Every row gives one point. Each table stands for the endless flat space through its points: a line for two points, a plane for three, and so on. Write the one point that lies in both, or say that there is none.

First, 2 rows:
[[ 0.12 -0.11  0.14]
 [ 0.00 -0.11 -0.04]]
Second:
[[ 0.09  0.10  0.02]
 [ 0.04 -0.25  0.07]]
They share: [ 0.06 -0.11  0.05]

First:
[[ 0.28  0.05 -0.26 -0.06]
 [ 0.33  0.09 -0.25 -0.02]]
Second, 2 rows:
[[ 0.18 -0.27 -0.25 -0.20]
 [ 0.18  0.21 -0.31 -0.08]]
They share: [ 0.18 -0.03 -0.28 -0.14]

First:
[[ 0.09  0.15 -0.13 -0.43 -0.11  0.04]
 [-0.11  0.10 -0.33 -0.03 -0.41 -0.26]]
Second:
[[-0.02 -0.05 -0.06 -0.35 -0.20 -0.32]
 [-0.02  0.25 -0.42 -0.05 -0.38 -0.08]]
They share: no point

First:
[[ 0.08  0.02 -0.14  0.04 -0.15  0.23]
 [ 0.24  0.14  0.06 -0.24 -0.19  0.27]
 [-0.08  0.09 -0.05  0.21 -0.08  0.24]]
Second:
[[-0.05 -0.04 -0.06  0.12  0.13  0.19]
 [ 0.04  0.06 -0.02  0.06 -0.01  0.17]
 [ 0.18  0.22  0.04 -0.04 -0.25  0.16]]
They share: [ 0.06  0.10 -0.02  0.02 -0.13  0.25]

First, 2 rows:
[[ 0.17 -0.09 -0.09 -0.18 -0.01  0.24  0.28 -0.20]
 [ 0.05 -0.09 -0.37 -0.06  0.07  0.36  0.16 -0.36]]
Second, 2 rows:
[[ 0.06 -0.11 -0.19 -0.14  0.05  0.26  0.18 -0.26]
 [ 0.22 -0.07 -0.13 -0.16 -0.03  0.28  0.32 -0.22]]
They share: [ 0.14 -0.09 -0.16 -0.15  0.01  0.27  0.25 -0.24]

First:
[[-0.29  0.02 -0.29 -0.09 -0.39  0.09  0.09 -0.35  0.00]
 [-0.36 -0.04 -0.30 -0.02 -0.46  0.16  0.03 -0.42  0.05]]
Second:
[[-0.18  0.09 -0.19 -0.22 -0.31  0.01  0.25 -0.15 -0.03]
 [-0.12  0.03 -0.09 -0.08 -0.41  0.13  0.39  0.01  0.11]]
They share: no point

First:
[[-0.41 -0.19 -0.08  0.42 -0.38  0.00 -0.18 -0.29 -0.46 -0.39 -0.19]
 [-0.37 -0.19 -0.12  0.37 -0.35  0.08 -0.10 -0.21 -0.40 -0.31 -0.16]]
Second:
[[-0.31 -0.24 -0.28  0.38 -0.33  0.35  0.10 -0.04 -0.35 -0.11 -0.07]
 [-0.47 -0.30 -0.32  0.48 -0.53  0.29 -0.02 -0.30 -0.25 -0.07 -0.09]
 [-0.28 -0.25 -0.31  0.41 -0.30  0.42  0.15  0.03 -0.41 -0.10 -0.05]]
They share: [-0.29 -0.19 -0.20  0.27 -0.29  0.24  0.06 -0.05 -0.28 -0.15 -0.10]

First, 3 rows:
[[ 0.08 -0.01 -0.39 -0.10  0.23  0.28 -0.04 -0.17  0.14  0.41 -0.22  0.14]
 [ 0.38  0.36 -0.23 -0.53  0.19  0.14  0.31 -0.25  0.21  0.10 -0.28  0.20]
 [ 0.13  0.04 -0.27 -0.09  0.20  0.21  0.03 -0.16  0.21  0.37 -0.16  0.08]]
Second (2 x 12):
[[ 0.25  0.16 -0.23 -0.25  0.28  0.17  0.23 -0.06  0.41  0.37 -0.20  0.10]
 [ 0.24  0.16 -0.21 -0.23  0.23  0.16  0.19 -0.12  0.33  0.32 -0.18  0.09]]
They share: [ 0.23  0.16 -0.19 -0.21  0.18  0.15  0.15 -0.18  0.25  0.27 -0.16  0.08]

First (3 x 14):
[[-0.34 -0.18  0.00  0.05 -0.16  0.19  0.26  0.03 -0.08  0.25 -0.09  0.07
   0.34 -0.23]
 [-0.06  0.26  0.04 -0.11 -0.26  0.07  0.22  0.15  0.02  0.31 -0.15  0.31
   0.30  0.07]
 [-0.41 -0.49 -0.16  0.19 -0.21  0.37  0.07  0.10 -0.03  0.21  0.05  0.11
   0.25 -0.28]]
Second, 3 rows:
[[-0.16 -0.11  0.04  0.19 -0.38  0.01  0.04  0.06 -0.05  0.30 -0.01  0.47
   0.44 -0.32]
 [-0.35 -0.06 -0.34 -0.06 -0.13  0.40  0.28  0.29  0.20  0.43 -0.23  0.05
   0.03  0.11]
 [-0.34 -0.05 -0.26 -0.11 -0.14  0.37  0.28  0.24  0.13  0.36 -0.19  0.05
   0.08  0.10]]
They share: no point

First (3 x 18):
[[-0.20 -0.03 -0.15  0.21 -0.31 -0.06  0.19  0.30  0.09  0.16  0.11  0.04
   0.11 -0.51 -0.33 -0.08 -0.10 -0.18]
 [-0.53 -0.23 -0.47  0.13 -0.10 -0.17  0.07  0.29  0.47 -0.16  0.03  0.11
   0.10 -0.24  0.05  0.08  0.24 -0.29]
 [-0.21 -0.03 -0.19  0.05 -0.14  0.07 -0.05  0.13  0.35 -0.08 -0.05  0.23
   0.14 -0.12 -0.07 -0.16  0.08 -0.05]]
Second, 2 rows:
[[-0.28  0.05 -0.10  0.06 -0.39  0.11 -0.15  0.09  0.06 -0.02 -0.14  0.22
   0.03 -0.45 -0.21 -0.11  0.02 -0.25]
 [-0.27  0.01 -0.12  0.07 -0.33  0.08 -0.08  0.11  0.11 -0.01 -0.08  0.21
   0.05 -0.39 -0.19 -0.11  0.00 -0.21]]
They share: no point

First:
[[ 0.09 -0.15  0.03  0.18 -0.31 -0.05  0.16 -0.18 -0.12 -0.38  0.15  0.07
  -0.10 -0.18  0.19 -0.10 -0.01 -0.01  0.15 -0.07]
 [ 0.15 -0.09 -0.18  0.21 -0.19 -0.20  0.31 -0.21  0.03 -0.23  0.03  0.07
   0.11 -0.12  0.16  0.08  0.20 -0.13  0.06 -0.01]]
Second:
[[ 0.20 -0.38 -0.08  0.27 -0.14 -0.27  0.40 -0.08  0.03 -0.15  0.06  0.06
  -0.31 -0.31  0.05  0.16  0.49  0.03  0.10  0.10]
 [ 0.05 -0.03 -0.23  0.08 -0.37 -0.08  0.14 -0.36 -0.04 -0.33 -0.03  0.21
   0.08 -0.01  0.22 -0.09  0.01 -0.21  0.17 -0.06]
 [ 0.10 -0.31 -0.11  0.26 -0.20 -0.33  0.25 -0.15  0.10 -0.20 -0.07  0.16
  -0.33 -0.32  0.07  0.11  0.45  0.01  0.17  0.04]]
They share: no point
